Rows are points. Each copy is the shape, with its points in the same order, turned, moved and blurred by noise. Say if it was mirrored as well.

Shape (6 x 3)
[[ 31   5   9]
 [ 12  12 -21]
 [ 43   8   2]
 [ 29 -10 -24]
 [ 58  77 -60]
 [-77   9  11]]
Copy 1 (6 x 3)
[[ 21  11   0]
 [-15   9  -3]
 [ 18  21  -3]
 [ -6  34   9]
 [-24  35 -90]
 [-50 -67  46]]
Copy 1 is: mirrored
Copy 2 (6 x 3)
[[-22  24  22]
 [  6  14  36]
 [-25  23  37]
 [-20  -8  50]
 [ 14  71 100]
 [ 62   2 -44]]
Copy 2 is: only turned

Shape (9 x 4)
[[ 51  19 -46 -20]
 [-33  36  43 -38]
 [ 36  34  34 -40]
 [ 79  -1 -13 -15]
 [ 39  -4  23  35]
 [ -9 -11 -49   1]
 [ -2 -43 -11 -24]
 [ 34  73  37  31]
 [-94  22 -20 -29]]
Copy 1 (9 x 4)
[[-28 -21 -21  54]
 [ 53  55  -6   4]
 [ 24  11  24  46]
 [-39 -30  33  41]
 [-10 -28  28 -22]
 [-37  10 -47  -8]
 [-41  46  -3  -8]
 [ 62 -47  10   6]
 [ 25  74 -95 -12]]
Copy 1 is: mirrored
Copy 2 (9 x 4)
[[-66  26 -20  -8]
 [ 53   5 -12  27]
 [ 16  52 -17  14]
 [-52  71  -5 -39]
 [-13  42  60 -24]
 [-32 -35  -2 -15]
 [ -1 -17  -9 -59]
 [-12  55  56  42]
 [ 26 -82 -14  29]]
Copy 2 is: mirrored
Copy 3 (9 x 4)
[[ 19 -65   6  25]
 [-61   5 -19 -33]
 [-23 -20 -56   1]
 [ 47 -37 -26  33]
 [ 18  25  -7  42]
 [ 10 -21  57  -9]
 [ 31   1  20 -39]
 [-52   5 -30  68]
 [-67  -9  60 -61]]
Copy 3 is: only turned
